Rows are points. A path goes straight from each point to the next, and from the last back to the first. The post is the endless flat space through its rows: a point in 2 columns, a line in 3, a plane in 4, and so on, so that a path can go around it. Count how often the path circles the post. Going back the other way cancels.

Post (2 x 3)
[[-3.9 -1.4 -5.2]
 [ 9.7  7.5 21.2]]
Path (25 x 3)
[[ -7.1  15.5  22.0]
 [  0.1  17.6   0.8]
 [ -1.1  31.9  22.4]
 [  3.4   9.8  19.4]
 [ -6.7  29.5   6.9]
 [  8.2   5.8  -0.8]
 [  1.7 -10.4  -1.5]
 [ -3.7 -24.9   0.5]
 [  0.7 -23.1 -10.8]
 [-20.2 -20.0 -14.7]
 [-17.1  14.5  -6.5]
 [  1.3  18.9  -1.8]
 [ 10.5  -5.9  -0.8]
 [  7.0  -7.4   5.6]
 [  6.0  -3.3  -3.8]
 [ 17.9 -11.9  -2.3]
 [ -6.8 -14.8  -9.5]
 [-27.7  -3.7 -13.0]
 [  2.8  23.7  18.2]
 [  6.1   5.6   5.4]
 [  9.8 -10.3 -16.0]
 [  1.4  25.7   1.6]
 [ -4.6   3.5 -22.2]
 [ 20.7 -10.2  26.8]
 [ -9.2 -17.8  -1.8]]
Times around: 3

Post (5 x 6)
[[  3.9  13.8 -20.9  -9.9 -19.2  -3.2]
 [ -7.0  13.3   0.0  -4.8 -10.4  -9.9]
 [ -4.0 -21.1  11.3   0.8   0.9  16.4]
 [ 12.0 -17.6   8.6 -18.2  -4.0  10.6]
 [ -0.1   7.2  -2.5   9.5 -18.0 -13.9]]
Path (25 x 6)
[[ 14.7  13.2  -7.9  -9.3 -23.9  -0.5]
 [-11.1   4.8  -4.9   1.9 -14.9   2.1]
 [-10.3  -3.9 -20.9 -21.6  -6.8  20.2]
 [-12.3 -17.9  -2.2  -9.9  -4.9   1.4]
 [  0.1 -12.2  13.8 -13.6 -14.3   2.7]
 [ -7.2   8.2  22.7  28.6 -14.3  -2.1]
 [ 12.4 -10.4 -23.6   8.1  -5.5  25.6]
 [  1.9 -13.7  -0.5 -22.8   8.2  13.7]
 [-12.3 -26.8  15.5   5.0  -1.4   4.2]
 [ -5.9  -1.6  18.4  -5.1 -23.3  -7.3]
 [ -4.4   7.0 -29.8   4.4 -22.3  -3.5]
 [  5.2  24.8 -37.8  -4.3 -19.9 -11.5]
 [ 20.9  -5.3   4.2   3.5  -8.1   2.7]
 [-16.2   1.6  -6.8  -1.5  -1.8  24.3]
 [-21.1  10.8   2.1   0.5   4.8   6.2]
 [-12.3   4.6  -8.3 -28.3   9.0   8.8]
 [ -3.8  -3.5  16.2  -3.5 -10.1 -14.8]
 [-24.9   3.1  34.2  14.3  -0.6  -9.7]
 [  1.1  16.5  25.0   3.2  -6.8 -11.4]
 [ -2.4  -5.1  19.9   7.8  -0.5 -12.3]
 [ -4.5  -2.4 -15.1 -10.1  -4.6   6.9]
 [ -7.5   1.6  20.1 -14.9 -10.1  -9.9]
 [ 15.6   4.9  35.8 -26.9 -15.1 -15.4]
 [ 20.8   4.6   4.7  -1.3  -7.2   2.1]
 [ 14.9   7.0   8.8   3.3  -1.3 -27.6]]
Times around: 2

Post (10 x 11)
[[  1.2   3.7  -9.1  -4.3  -7.5  23.0   4.0  13.1 -11.0   4.9   3.6]
 [  1.3  12.2   6.7  -8.2  -8.0  14.8   6.3 -16.5  -6.3  -3.3  -4.9]
 [ 10.6  -3.9   5.8   7.6   4.9   2.5  -2.7  22.7 -12.2  -2.8  16.6]
 [ 13.1  -2.6   6.5  -2.5  -0.6   6.0 -26.7   7.3  -2.4 -11.2  -5.0]
 [ 16.0 -17.0 -21.8  -9.6 -10.7  -8.0  10.5  -7.7  16.3 -26.7  -1.4]
 [ -8.2 -19.9  12.1 -19.9  -2.7  -3.3  -1.4 -16.9   5.4 -18.2  -9.5]
 [ -6.9   0.0  -6.7 -15.3 -10.5   8.5  13.0 -13.0  20.1   2.9  -1.9]
 [-34.6  14.7  16.2  -9.7 -13.6  -3.8   3.3  -9.1  13.8 -17.5  -3.2]
 [  1.9  -7.1   4.9   2.9   6.3  -2.4  -2.4  22.7 -14.5   9.4  -8.4]
 [ 14.4  -2.3  -6.8 -17.6   6.9   3.4   8.1  17.7 -11.1   4.3  -1.2]]
Path (26 x 11)
[[ -1.6   1.4 -14.7 -13.0  -4.9   4.8  18.8  10.2  17.4  -9.7  -4.6]
 [  0.3  -6.2 -17.4 -12.2  -4.2   2.7   5.3 -15.6  24.3   1.7 -18.3]
 [ -3.6 -15.5   4.5 -28.2   7.4  16.5  -9.9 -12.1   5.6  -6.2 -28.7]
 [  1.1   7.4   6.2 -32.9  -3.1   4.5   1.5  10.1  -4.8 -24.3 -12.6]
 [-16.5  13.9  30.0 -11.8 -12.3  -4.7 -28.5   0.5  -4.5  -8.1 -18.0]
 [ -2.7 -28.8  -6.2  13.9  -8.4 -16.6  15.0   0.5 -28.5 -15.8   4.0]
 [-34.7  20.4  18.9 -15.2 -12.5  22.7  -5.4 -20.6   4.7  -6.1  -6.3]
 [-29.2  29.5  12.3 -10.5  -1.8  -3.2  -3.4 -21.5  16.4 -15.8 -34.6]
 [ 25.5  -9.1 -42.4 -23.9   6.7  16.7   4.5  16.2 -11.0   8.4  -1.9]
 [  6.7 -27.4  -9.4 -14.5   3.1  -7.9  41.3   1.3 -34.0   7.6  -6.1]
 [-16.9  13.2   2.6  -5.9  -1.6   6.0   4.4   3.2   2.8   6.3  -3.1]
 [  9.5   8.1  -6.4 -14.0   2.8   4.1   2.9  -0.7  -9.9 -14.1   7.5]
 [ -5.7  -3.7   5.1 -26.0   1.6  -3.4  -0.6   6.2  -8.3   6.5  -3.1]
 [ -7.7   6.9  21.5 -26.6 -12.4 -15.2   8.6 -18.9  -6.8 -13.2 -37.5]
 [-17.9  16.2   6.3   3.2  -8.9  -4.5   9.6  20.0  11.9  -2.0   4.0]
 [ -4.0   3.3  -6.6   6.4 -23.0  -5.4  14.0  -0.1  -1.7 -13.3 -26.2]
 [-13.0 -11.9   2.1 -14.1  -1.9   3.8   0.5   7.2  13.6 -24.0   4.0]
 [  0.7  -6.9  12.4  13.0   3.0  10.8  35.2  -1.4 -15.8   7.8   4.3]
 [ 23.2   1.7  14.4 -18.4   8.2  14.5   7.4   8.7 -19.1  20.0   6.5]
 [-12.4  -8.4  -8.1  -2.9 -21.3  -9.4 -13.2   9.7   3.6 -12.0 -20.7]
 [  6.6  -4.5   4.6 -19.2  -0.3  -8.6  15.4   3.8  -3.6  -9.3 -16.6]
 [  1.8  12.9  10.9 -11.0 -12.4  -1.8   4.0   0.3  -9.8  -9.8  -2.4]
 [  2.1  -5.0 -36.7   4.1 -26.3  10.9   1.2   8.9   2.9 -29.0  13.6]
 [ -2.3 -12.9   4.1  -7.4   2.3  -1.0  -1.7   3.0  -4.3  -1.4  -0.4]
 [ 19.6 -37.5  -6.2  25.5 -11.5   1.3 -18.7   6.1  -1.6  16.6  -9.2]
 [ 28.4   0.1  -8.0 -17.1  -7.3   5.1 -14.5  18.8  17.1  -4.5   4.9]]
Times around: 0
